Every row gives one point. A path goes straight from each point to the next, and from the last back to the first. The post is the endless flat space through its rows: a point in 2 columns, a line in 3, a plane in 4, and so on, so that a path can go around it. How many times does the path go around the post? Going back the other way cancels.

Post:
[[ 1.1 -0.8]]
Path:
[[ 6.1  2.6]
 [ 4.0 -2.1]
 [ 0.4 -6.8]
 [-3.0 -5.3]
 [-6.2  2.0]
 [ 0.4  4.1]
 [ 7.6  0.2]
 [ 6.6 -4.2]
 [-2.0 -6.9]
 [-1.8 -0.8]
 [-1.7  5.3]
 [ 1.7  2.0]
 [ 8.7 -2.0]
 [ 4.3 -8.2]
 [-0.9 -6.8]
 [ 2.2 -4.9]
 [-2.6 -5.7]
 [-2.1  0.3]
 [-0.7  3.6]]
Times around: 3

Post (5 x 6):
[[  1.6  -2.8   1.0   0.9  -3.6 -10.7]
 [ -1.4  -1.8   1.3  -3.1  -2.7  -1.0]
 [ -2.0   1.7  -4.9  -4.9   3.7   4.5]
 [ -2.6  -1.6  -2.1 -11.8   6.7   3.0]
 [  0.8   0.6   3.3   9.1   1.6   0.7]]
Path:
[[  3.3   6.3  -5.3  -1.7   8.4  -3.3]
 [  3.6   3.7   0.7  -0.8   0.5   0.4]
 [  0.9   3.0   5.4   4.6   1.0  -8.8]
 [ -5.7   1.3  -0.3   0.1   1.5  -3.4]
 [ -5.0  -3.8  -7.5 -13.7   5.9   1.4]
 [  0.9  -5.1  -1.5  -0.2   3.1  -0.3]
 [  6.4  -3.8   7.5  -0.9   1.5   1.5]
 [  4.7   2.2   4.5  -6.3   0.9  -0.6]
 [ -2.7   1.6   1.5  -0.3   4.8  -7.0]
 [ -9.2  -0.9   2.7   0.9   2.2   2.1]
 [ -2.1  -5.0   2.7   7.0  -1.0   0.9]
 [  6.1  -1.7  -5.2   0.3   5.1   1.1]
 [  1.0  -0.4   5.2  -0.5  -6.4   3.8]]
Times around: 2
